Each row is a point. The last column is the point's height on a tilted bowl or saddle (a function of degree 2), plus a little noise. Along how many of its main directions does it bend up, bend down or stay straight?
In the rows, 128 means zero.

Points:
array([[190, 121, 152],
       [101, 138, 150],
       [148, 196, 101],
       [245,  90, 241],
       [140,  93, 156],
       [154,  59, 183],
       [154, 161, 117],
       [185, 139, 135],
       [159, 135, 131],
       [106, 115, 155]])
Directions: 1 up, 0 down, 1 straight

Points:
array([[202, 127,  98, 105, 164],
       [153, 178, 157, 174, 169],
       [ 56, 151,  88, 145,  93],
       [112, 126, 168, 152, 123],
       [111, 209,  91, 139, 149],
       [113, 168, 120, 115, 156],
       [121, 207, 132,  89, 172],
       [ 62, 104, 130, 120,  85],
       [102, 136,  96, 182, 127],
       [219, 145,  63, 139, 160],
       [127, 129,  87, 111, 161],
       [117, 162, 224, 100,  94],
       [150,  61,  86,  62, 123],
       [170, 144, 211, 206, 153],
       [145,  94, 136, 150, 142],
       [175, 110,  73,  85, 163],
       [159,  74, 166, 186, 130],
       [137, 156, 102,  96, 172],
       [ 32, 156, 180, 205,   7],
       [115, 102, 191,  98,  78],
       [163,  88, 114, 185, 151],
       [106, 156, 185, 142, 120],
       [125,  14,  59, 121, 121]])
Directions: 0 up, 2 down, 2 straight

Points:
array([[131, 177, 120, 183, 130, 162, 156],
       [110, 113,  88, 172, 161, 160, 136],
       [ 98,  54,  73,  86, 104, 146,  63],
       [121, 115, 114, 134, 102, 161, 121],
       [127, 101,  96, 184, 156, 186, 138],
       [155, 108, 113,  96, 100, 144, 111],
       [ 35, 151, 126, 190, 136, 179, 152],
       [120,  90, 180,  81,  76, 249,  92],
       [111, 192,  68,  36,  70, 118,  89],
       [154, 119, 107,  92, 131, 107, 118],
       [ 98, 111, 174, 131, 144,  93, 107],
       [140, 143,  87,  29, 137, 132, 141],
       [141, 120, 162, 127, 137, 151, 126],
       [112, 123, 135, 138, 137, 155, 135],
       [145, 121, 114, 122, 153, 143, 128],
       [ 99, 163,  95, 196,  72, 131, 150],
       [150, 121, 130, 193, 152, 112, 141],
       [146, 170, 118, 112, 127, 141, 130],
       [207, 112, 152,  84, 170, 149, 114],
       [156, 197, 171,  45, 115,  79, 112],
       [116, 137, 101, 130, 165, 134, 136],
       [151, 110,  93, 145, 106, 186, 118],
       [100, 130, 197, 133, 110, 148, 107],
       [ 67,  89, 118, 103, 109, 120,  88],
       [105, 141, 155, 116, 100, 109, 113],
       [177, 114,  80,  85, 181,  77, 104],
       [103,  28, 115, 162, 130,  19,   7],
       [117, 118, 167, 125, 103, 133, 112],
       [153,  61,  85,  38, 176, 116, 106],
       [ 62, 137, 106, 155, 109, 101, 131],
       [116, 173, 155,  82, 197, 100, 130],
       [151,  78, 146, 175, 118, 136, 113],
       [120, 112, 109, 135, 120,  85, 114],
       [111, 183, 158, 126, 142, 126, 133],
       [193,  78, 122, 108, 105, 170,  95],
       [143,  93, 111, 142, 130, 142, 115],
       [132, 164,  62, 117, 154,  83, 130],
       [129, 174, 125, 165,  86, 103, 134],
       [114, 104, 172, 142, 127, 135, 117],
       [ 85, 110, 175, 151,  93, 171, 113]])
Directions: 1 up, 4 down, 1 straight

Points:
array([[ 97, 209, 148, 103,  66, 144, 112,  72, 170],
       [128,  79, 108, 157, 139, 138, 142, 147, 138],
       [111, 186, 116, 222, 130, 129, 161, 163, 179],
       [112,  91, 108,  86, 116,  34, 123, 111, 158],
       [134, 125, 175, 108, 132, 114,  91,  84, 144],
       [151, 132, 141, 167, 118, 156, 144, 145, 116],
       [189, 143, 137, 120, 112, 153, 153,  80, 121],
       [141, 137, 237, 133, 139, 149, 106, 216, 215],
       [134, 120, 159, 162, 121, 109, 100, 115, 132],
       [105, 138, 123, 187, 125, 112,  69, 128, 136],
       [128, 145,  94, 130, 110, 156, 115, 174, 118],
       [136, 100, 132,  93, 110, 138, 139, 170, 155],
       [123,  86, 117, 103, 108, 127, 145, 105, 142],
       [109, 118, 139, 142, 145, 136, 135, 151, 137],
       [ 32, 119,  94,  98, 161, 154, 171, 110, 159],
       [167, 163, 119, 155, 214, 133, 167, 143, 113],
       [202, 134,  99, 148, 132, 101, 176,  82, 131],
       [ 83,  79, 145, 167, 122, 143,  92,  83, 170],
       [112, 138,  55, 110, 154, 183, 167, 110,  72],
       [123,  83, 159, 127, 120,  86, 166, 194, 230],
       [116, 135, 199, 111, 118,  23, 147, 104, 169],
       [165, 122, 114, 113,   7, 131, 158, 105, 192],
       [156, 136, 158,  98, 193, 106,  80,  93, 121],
       [180, 118, 110, 102, 147,  73,  69, 114, 155],
       [164,  80,  90, 127, 109, 154,  62, 145, 130],
       [158, 146,  82, 105, 173, 136, 171,  91,  67],
       [136, 104, 114, 146, 145, 152, 122, 158, 128],
       [128, 130, 149, 100, 167,  99,  60, 101, 142],
       [ 82, 142, 111, 115, 150, 143, 176, 138, 103],
       [ 97, 130, 124,  62, 128, 106,  35,  89, 213],
       [ 69,  80, 120, 139,  86, 158, 150, 106, 186],
       [ 94, 130,  60, 147, 222, 164, 135, 106, 166],
       [133, 130,  65,  80, 132, 119, 122, 137, 119],
       [ 57, 143, 125, 128, 153,  96, 115, 158, 158],
       [136,  99, 181, 111,  83, 157, 101, 100, 183],
       [188, 167,  69, 107, 137, 160, 146,  96,  92],
       [132,  95, 142, 203, 113, 182, 141, 116, 131],
       [161,  87, 119, 159, 155, 103, 103, 140, 132],
       [157, 155, 161, 149, 168, 135, 148, 149, 117],
       [163, 168, 133, 194, 129, 106, 108, 197, 201],
       [134,  81, 156,  75,  77,  86, 109, 168, 249],
       [162, 170, 148,  96,  86, 168, 133, 120, 133],
       [122, 178,  85, 111,  92, 133,  97, 115, 134],
       [137, 130,  87,  91, 179, 120, 157, 123,  85],
       [121, 127,  68, 161,  86, 110, 147, 137, 123],
       [139, 102, 126, 152,  99, 102, 123, 122, 141],
       [117, 103, 152, 163, 192,  92,  83, 100, 114],
       [ 72, 105, 195, 189, 101,  86, 108,  93, 174],
       [120, 182, 128, 118, 110,  91, 110, 151, 150],
       [ 89,  79, 178, 123, 126, 114,  87, 110, 178],
       [173, 117,  77,  95, 147,  82, 147, 174, 152],
       [ 72, 147, 171, 102,  88,  94, 130,  74, 176],
       [143,  72, 169, 168, 117, 172,  71, 152, 140],
       [161, 139,  61, 160, 128,  96,  98, 137, 139],
       [131, 125, 176, 129, 146, 155, 113, 151, 139],
       [114, 183, 143, 110, 153, 122,  87, 178, 167],
       [142, 199, 132, 134, 156, 118, 124, 101, 114],
       [134, 138,  72, 147,  93, 184, 125, 120,  83],
       [132,  91, 137,  58, 127,  92, 102, 152, 199],
       [134, 134, 155, 121, 122,  97, 239, 113, 142],
       [169, 107, 207, 101, 141, 118, 139, 104, 148],
       [155, 105, 139,  75, 180, 152, 108, 139, 144],
       [ 57, 100, 113, 194, 109, 143,  70, 133, 170],
       [131, 113,  92, 104, 130, 146, 103, 147, 132],
       [ 98, 168, 154, 122, 116, 136,  91, 137, 143],
       [ 87, 121, 178, 135, 169, 133,  93, 108, 142],
       [187, 102,  77, 135,  86, 119,  92, 164, 135],
       [144, 164, 139, 145, 128, 156, 124, 133, 112],
       [164, 145, 163,  95, 151, 165, 147, 161, 113],
       [106, 104, 197, 115, 163, 148, 168,  96, 134],
       [122, 101,  78, 159, 172,  83, 163, 152, 158],
       [143, 183,  79, 122, 163, 117, 152, 206, 155],
       [106, 117, 175, 166, 114, 125, 117, 138, 152]])
Directions: 4 up, 2 down, 2 straight

Points:
array([[163,  88, 114,  73, 191,  38, 134, 144,  96],
       [ 97, 159, 183, 204, 129, 129, 159, 131, 115],
       [166, 128, 119, 119,  37, 114, 154, 142, 141],
       [114, 100, 151, 178, 130, 135, 105,  89, 105],
       [ 96,  52, 180, 145, 176, 161,  89, 139,  68],
       [ 83, 118, 104, 144, 121, 154, 114, 150, 117],
       [131, 122, 199, 122, 109, 232, 135, 145,  72],
       [181, 134,  96, 104, 127, 119, 173, 125, 131],
       [147, 145,  61, 184, 117, 168, 106, 104, 131],
       [148,  73, 176, 112, 166, 137,  80, 114,  70],
       [108, 156, 162,  84, 105, 130, 135, 144,  84],
       [ 93, 100, 162, 173, 148, 115, 149, 134, 108],
       [113, 155, 169,  98, 165, 191,  92,  90,  36],
       [118, 169, 145, 163, 134, 128, 196, 101, 122],
       [153,  68,  94, 100, 136, 122, 105, 152, 108],
       [107,  78, 195, 191, 138, 172,  74, 178,  49],
       [ 91,  93, 103, 197, 129,  97, 112, 202,  91],
       [152, 178, 160, 130, 130, 111,  63, 212,  49],
       [148, 112, 132, 105, 149, 140, 183, 139,  99],
       [173, 123,  95,  59, 162, 117, 132,  83,  80],
       [163, 104, 160, 153, 142, 131, 117,  87,  99],
       [104, 166, 154, 115, 152, 112, 134, 149,  87],
       [115,  65, 148,  83, 126, 135, 106, 152,  78],
       [ 86,  80, 125, 116, 206, 138, 192, 149,  49],
       [131, 113, 117, 166, 138,  78, 108,  63, 116],
       [138, 124,  79,  96,  91, 120, 110, 137, 129],
       [137,  73, 184, 149,  88, 158, 151, 151, 106],
       [145,  88, 115, 124, 113, 140, 185, 176, 119],
       [146, 116, 151, 150, 142,  97, 126, 118, 116],
       [124, 202, 102,  72, 132, 133,  81, 129,  86],
       [138,  88, 132, 105, 117, 153, 196, 109,  97],
       [167, 130, 109, 167,  88, 158, 146, 199, 148],
       [101,  75, 183, 101,  43, 120, 130, 144,  72],
       [ 87,  72, 183,  81,  27, 136, 185, 119,  63],
       [215, 149, 121, 166, 188, 145, 144, 144, 112],
       [139, 137,  94, 124, 142, 111, 125, 154, 124],
       [ 64, 198, 116, 103, 144, 140, 121, 118,  86],
       [115, 117, 167, 110,  77, 118, 109, 148,  92],
       [ 77, 136, 137,  94, 115, 124, 153, 149,  96],
       [181, 132, 116, 102, 164, 166,  76,  94,  74],
       [233, 130,  83, 101, 200, 158, 119, 172,  82],
       [189, 111, 161, 143, 138, 118,  65, 113,  88],
       [117, 113, 115, 122, 130, 131, 185, 123, 114],
       [144,  71, 131, 122,  91, 160, 127, 155, 103],
       [143,  80, 138,  92, 113, 172, 151, 114,  83],
       [146, 135, 116,  25, 157, 182, 105, 104,  27],
       [ 13, 155, 153,  72,  90, 121, 162, 118,  65],
       [ 71, 118, 110, 145, 144, 102, 108, 137, 118],
       [176, 141, 146, 105, 181, 136, 129, 119,  78],
       [130, 144,  80,  68, 172, 203, 104, 125,  62],
       [ 96, 115, 144, 117, 143, 156, 133, 170,  88],
       [129, 124, 120,  54, 141, 120, 159, 147,  75],
       [108, 103, 125, 170, 145, 163, 126, 151, 106],
       [171,  95,  68, 128, 128, 220,  85, 139,  85],
       [155,  54, 127, 113,  78, 172, 133, 215,  72],
       [212, 133, 115, 107, 101, 147, 147, 141, 143],
       [118, 146, 110, 101, 161, 123, 142,  97,  96],
       [192, 161, 185, 100, 163, 132, 143, 161,  78],
       [131,  72, 130, 105, 162, 104, 136,  72,  93],
       [ 96, 149, 167,  98, 143, 102, 179, 165,  74],
       [ 96, 147, 130, 149,  93, 100, 125, 104, 121],
       [116, 105, 135,  53, 137, 122,  90,  86,  73],
       [102,  85, 126, 120, 123, 116, 132, 195,  94],
       [124,  66, 129, 164, 178, 136,  99, 249,  33],
       [133, 136,  82, 119, 136, 101, 117, 140, 129],
       [ 67, 125, 112, 170, 113, 182, 144, 136, 124],
       [122, 100, 119,  94,  70, 106, 113,  39,  86],
       [124, 150,  93,  52, 100, 181, 182, 159, 102],
       [151, 164, 105,  98, 125,  95, 121, 136, 119],
       [168, 109, 136, 129, 181, 188, 151, 125,  73]])
Directions: 1 up, 5 down, 2 straight

Points:
array([[159, 197, 149, 109, 108, 175,  95, 157,  98],
       [111,  84, 179, 191, 122, 143, 118, 159, 136],
       [228, 117,  72,  51, 179, 105, 115,  62,  48],
       [ 73, 111, 160,  81, 138, 142, 150, 224,  33],
       [168,  80, 102, 153, 133,  78,  80, 134, 113],
       [163, 196, 100,  62, 127,  70,  52, 127, 111],
       [102, 126, 125, 124, 132, 189, 146, 160, 110],
       [131, 190, 114, 113, 144, 139, 140, 116, 141],
       [165, 117, 121,  90, 147, 144, 133,  87, 132],
       [128, 159, 118, 172, 136, 152, 148,  79, 161],
       [ 86, 180,  62,  92, 106,  75, 184, 160,  52],
       [169, 181,  67, 140,  95, 153, 114, 129, 133],
       [138,  99,  94,  70, 105, 211, 150, 142,  62],
       [ 45, 189, 176, 159, 184, 117, 130, 148,  99],
       [108, 172, 126,  73, 192,  88, 118, 101, 110],
       [121, 115, 142, 125, 147,  77, 100, 165, 113],
       [118, 136,  97,  37, 152, 161, 113, 150,  74],
       [ 91, 149, 108, 170,  73, 156, 103,  27, 163],
       [116, 119, 165, 129, 157, 111, 152, 189,  94],
       [109,  75, 160, 132, 104, 179, 146, 178, 102],
       [157, 134, 156, 177, 139, 185, 122, 114, 147],
       [ 60, 159, 159, 136,  92, 124, 165, 114, 115],
       [134, 108,  64, 204,  26, 111, 122, 107, 100],
       [133,  92, 118, 224, 152, 120, 224,  67,  73],
       [ 80, 134, 110, 139, 169, 171, 149,  69, 136],
       [ 95,  93, 131,  75,  87, 117, 107, 165, 101],
       [189,  19, 132, 112,  87, 144, 157, 198,   7],
       [ 35, 227, 174, 105, 144,  79, 117, 174,  38],
       [ 88, 111, 138, 108, 189,  70, 150, 153,  69],
       [132, 130, 176,  55, 113, 127, 152, 150,  87],
       [150, 165, 179, 122, 143, 108, 113, 112, 142],
       [136, 134,  87, 131, 209,  92, 177,  61,  79],
       [105, 111,  97, 133, 115,  93, 152,  61, 140],
       [104,  99, 163, 125, 120, 183, 139, 150, 129],
       [108, 122, 126, 120, 134, 165, 142, 130, 137],
       [156,  63, 183, 168, 180, 143, 166, 151, 103],
       [105,  84,  93, 103, 146, 130, 139,  70, 131],
       [ 93,  98, 220, 103, 130, 107, 107,  31, 159],
       [133, 150,  93, 171, 160,  88, 140, 116, 126],
       [172, 173, 128, 191,  82, 121, 120, 104, 135],
       [127, 103, 105, 149, 152, 153,  77,  76, 158],
       [102, 204,  85, 184, 102, 149, 110, 141, 125],
       [121, 133, 134, 198, 225, 124, 145, 249,  10],
       [112,  73, 127, 113,  79, 176,  51,  90, 165],
       [125, 115, 119,  88,  84, 199, 163,  66, 120],
       [152, 106, 180, 106, 150, 166, 156, 156, 111],
       [182, 127, 112, 201,  90, 145, 144, 126, 121],
       [ 88, 123, 127,  19, 173, 129, 163, 143,  32],
       [ 96, 167, 162, 181, 132, 113,  85, 137, 136],
       [171, 154, 138,  78, 151, 107, 125, 144, 102],
       [110, 119, 145, 176,  87, 173, 132, 117, 150],
       [ 96, 137, 139,  80, 109, 119, 186, 127,  91],
       [ 99, 110, 148,  22, 202, 124, 139, 172,  18],
       [ 84,  76,  58, 112,  84, 109, 190,  73,  74],
       [123,  68, 138,  51, 160, 127,  58, 109, 133],
       [150, 164, 171, 133, 184, 140,  95,  71, 140],
       [114, 140, 158, 159, 153, 153, 160,  81, 155],
       [107, 210, 104, 160, 147, 121, 134, 146, 129],
       [ 85, 121, 133, 160, 116, 144, 173, 120, 131],
       [162, 114,  98,  98, 117, 111, 129, 160,  98],
       [155, 116, 168, 185, 106, 140, 117, 149, 135],
       [ 92,  91,  98, 186, 117, 123, 151, 123, 114],
       [ 92, 150, 182, 107, 204, 125, 144, 108, 118],
       [153, 154,  87,  74, 143, 186, 194, 127,  73],
       [150, 172,  77,  76,  87, 155, 148, 161,  82],
       [ 97, 146,  83, 134,  52, 129, 130, 103, 139],
       [123, 120,  85, 103, 125, 138,  72, 145, 128],
       [182,  41, 168, 193, 161, 206, 134, 125,  98],
       [161,  87, 144,  91, 110,  96, 106, 102, 142],
       [176, 140, 148,  52, 144,  48, 189, 105,  27],
       [ 91, 131, 130, 109, 105, 105,  88, 123, 152],
       [ 37, 106, 115, 102,  54, 101, 156, 149,  46],
       [ 82, 139,  99, 201, 189, 154,  78,  49, 122],
       [163, 109,  68, 161, 149, 162, 116, 138, 103],
       [145, 149, 198, 152,  98, 110, 113,  71, 149],
       [135, 106, 173, 150,  97, 102, 127, 163, 119],
       [132, 122, 215, 130, 111, 141, 146,  95, 150]])
Directions: 0 up, 6 down, 2 straight
